Each row of a before or after table is a point. The points were changed in one or more steps. Then noise was added and the rows were shuffled. The steps act on how far a point lies along the listed directions, d1 being the first. What was done? A step turns or swaps two directions, mirrors them in a line or flattens them onto one, adds a multiple of one to another, or multiplies one. Angles are multiples of 10 degrees, from the lower direction toward the higher: turns from -170 to 170, lines from 10 to 170 but not 90. Use the fewest steps. Two steps may share a direction if one is a turn and the other turns, adds or multiplies; they go together, in the order done. Otherwise the lowest direction goes first.
In the rows, 100 means zero.

Directions:
(1): [ 60, 150,  76]
(2): [ 54,  87, 148]
(3): [131, 144, 141]
Before:
array([[ 79, 165,  67],
       [ 77,  70, 122],
       [ 49, 121, 112],
       [130, 121,  11],
       [155,  65,  79],
       [144,  97,  29],
       [ 92,  55,  74],
       [165,  74,  52]])
After:
array([[133,  50,  65],
       [ 84,  63,  94],
       [123,  35,  78],
       [105,  84,  56],
       [ 86, 139, 112],
       [ 89,  53,  70],
       [ 91, 190, 108],
       [105, 133,  56]])
Steps: add 0.7 times d1 to d3; multiply d2 by 0.4

Directions:
(1): [ 41,  92, 156, 146, 103,  77]
(2): [ 61,  74,  63,  59, 109,  37]
(3): [119,  85, 133,  76,  19,  79]
(4): [ 76,  66,  45, 146,  59, 126]
Before:
array([[ 99, 130,  68,  43, 143,  63],
       [158, 189, 171,  98, 121, 111],
       [133, 112, 119, 143,  93, 127],
       [107,  92,  86,  36, 128,  56],
       [ 77, 141, 180,  93, 116,  81],
       [120, 107, 179, 106, 116,  74],
       [ 88,  99,  68,  94, 143, 142],
       [ 49,  73, 113,  98,   8,  41]])
After:
array([[146, 196, 124,  95, 165, 106],
       [125, 113,  84, 132, 128, 127],
       [ 83,  83,  54,  57, 133, 107],
       [117, 118, 160, 117, 156,  90],
       [ 81, 149, 169, 100, 151,  94],
       [115,  85, 127,  46,  81,  56],
       [ 64, 100, 161, 156,  15,  90],
       [103, 116,  92,  28,  92,  47]])
Steps: turn d2 and d3 by 50 degrees; turn d1 and d3 by -20 degrees

Directions:
(1): [ 47,  96,  63, 105,  78, 148, 163, 135]
(2): [ 84, 103,  91, 133, 138, 158,  90,  23]
(3): [ 74,  85, 107,  18,  60,  95, 108,  45]
(4): [ 82,  86,  50, 151,  59,  39, 102,  64]
Before:
array([[129,  93, 101,  94,  94,  96,  96,  94],
       [ 95,  81, 138,   5,  74,  88, 107, 114],
       [ 85,  92,  89, 109, 115, 114, 109,  58],
       [ 89,  97, 115,  39,  94, 109, 122, 113],
       [ 75,  81,  42, 155,  68,  56, 113,  69],
       [119,  85,  96,  92,  77,  87,  85,  78],
       [100, 104,  87,  97, 100,  98,  96, 115],
       [164, 115, 129, 137, 114,  54,  43,  97],
       [ 92,  98,  73, 129,  54,  49, 113, 106],
       [ 89,  83, 106,  48,  96, 114, 111,  97],
       [105, 125, 114, 103, 152, 158,  76,  71],
       [106,  94, 113, 107, 134, 109,  74,  91]])
After:
array([[159, 104, 127, 121,  89,  23,  29,  40],
       [110, 106,  70, 186, 116,  89, 111, 151],
       [129,  92, 103, 103, 101, 100,  92,  85],
       [ 98,  88, 115,  76, 127, 147, 106,  96],
       [ 93,  92, 132,  78, 148, 172,  87,  54],
       [ 99, 109,  78, 179, 110, 104, 108,  99],
       [107,  88, 115,  79,  94,  70,  79, 101],
       [137,  95, 107, 119, 109, 106,  73, 102],
       [111, 108, 123,  28,  72,  68,  93, 129],
       [ 89, 107,  84, 104, 101, 101,  95,  95],
       [110, 102, 107,  96, 111,  92, 117, 148],
       [ 86, 100, 107,  69, 127, 149, 121,  81]])
Steps: multiply d1 by 1.3; turn d2 and d3 by -160 degrees; turn d3 and d4 by 70 degrees

Directions:
(1): [134, 131,  65,  84,  44, 110,  10, 107,  62, 121,  99]
(2): [ 54,  68, 114,  36, 133, 133,  84,  86,  90, 183, 107]
(3): [ 45,  93,  73, 137, 149, 147,  44, 146, 115,  63,  81]
(4): [131, 125, 121,  91, 143, 125, 121, 156,  30,  91, 161]
Before:
array([[ 84,  78, 109,  87, 147, 128, 129, 112,  95,  98, 117],
       [139, 109, 118,  86, 108,  58, 169,  88, 114,  88, 104],
       [ 90, 111,  86, 128, 116, 128,  71, 109,  95,  56,  94],
       [131, 111,  84,  74,  57, 113,  46,  82,  77, 137,  88],
       [ 70,  91, 109,  91, 127, 120,  74, 114,  74, 112,  94],
       [ 86,  96,  78, 141, 118, 116,  95, 118, 145,  71,  88],
       [ 91,  86, 114,  66, 110, 105, 117,  86,  90, 129,  97],
       [111, 100,  58, 131,  61,  87,  46,  86, 147,  80,  55],
       [101, 122, 108, 118, 120,  85, 128, 113, 112,  72, 101]])
After:
array([[125, 102, 122,  83, 128,  68, 172,  95, 111,  93, 108],
       [ 95,  91, 112,  84, 112, 102, 124,  93,  95, 107,  95],
       [118, 123,  86,  99,  83, 120,  58,  97,  70,  88, 105],
       [129, 111,  71, 100,  49,  94,  68,  81, 123, 121,  90],
       [ 55,  79,  86, 127, 138, 137,  75, 110, 131,  79,  64],
       [125, 131, 110,  90,  97,  81, 117, 104,  86, 103, 115],
       [103, 110, 108,  89, 104, 109,  72, 116,  55, 109, 106],
       [145, 110, 109,  67, 101, 111, 121, 110,  50, 113, 142],
       [ 70,  72,  49, 130,  54,  83,  34,  53, 195,  96,  15]])
Steps: swap d1 and d3; multiply d2 by 0.4; multiply d4 by 2

Directions:
(1): [ 54,  77, 142, 150,  84,  27, 120,  61, 129,  75, 137,  63]
(2): [114,   5, 114,  71, 145,  83,  59,  89, 104,  62, 101, 152]
(3): [131,  89,  74,  47,  47,  89, 107,  71, 113,  37,  47,  44]
(4): [ 66, 122, 101, 107, 156, 122,  78,  17,  34,  89,  72,  75]
Before:
array([[ 92,  84, 120, 131,  92,  55,  99, 103, 128,  96, 135,  84],
       [126,  80,  98,  73,  81,  87,  96, 128, 126,  71, 102, 113],
       [114,  80,  87,  68, 115, 117,  84, 118, 105,  96,  89, 125],
       [124,  74,  95,  90,  29,  63, 131, 124, 163,  64, 110,  61],
       [ 84, 127, 104, 130, 130, 122,  92,  98,  73, 128, 102, 114],
       [150,  93,  59,  51,  89, 155,  73, 123,  92,  95,  68, 130],
       [129,  84,  75,  81,  86, 103,  93,  83, 103,  80,  79,  79],
       [ 90, 104, 124, 128, 111, 106, 106, 112, 115, 115, 121, 103]])
After:
array([[111,  44,  99,  68, 147, 108,  64, 104,  99,  83,  96, 146],
       [ 86,  61, 131, 116, 151,  77,  72,  99,  96,  86, 135, 149],
       [ 39, 103, 148, 196, 128,  58, 122,  94, 117, 138, 184,  98],
       [ 72,  84, 129, 140, 113,  53,  91,  59, 106,  86, 131,  72],
       [121, 140,  72,  80,  69, 127, 105,  94,  86,  89,  54,  63],
       [131,  72,  81,  73, 128, 152,  60, 131,  90, 114,  99, 168],
       [ 88, 117, 115, 115, 102, 107, 105,  67,  97,  85,  91,  61],
       [125,  71,  94, 109, 107, 100,  91, 129, 116, 122, 120, 131]])
Steps: add -0.7 times d4 to d1; turn d3 and d4 by -130 degrees; multiply d2 by 2.5
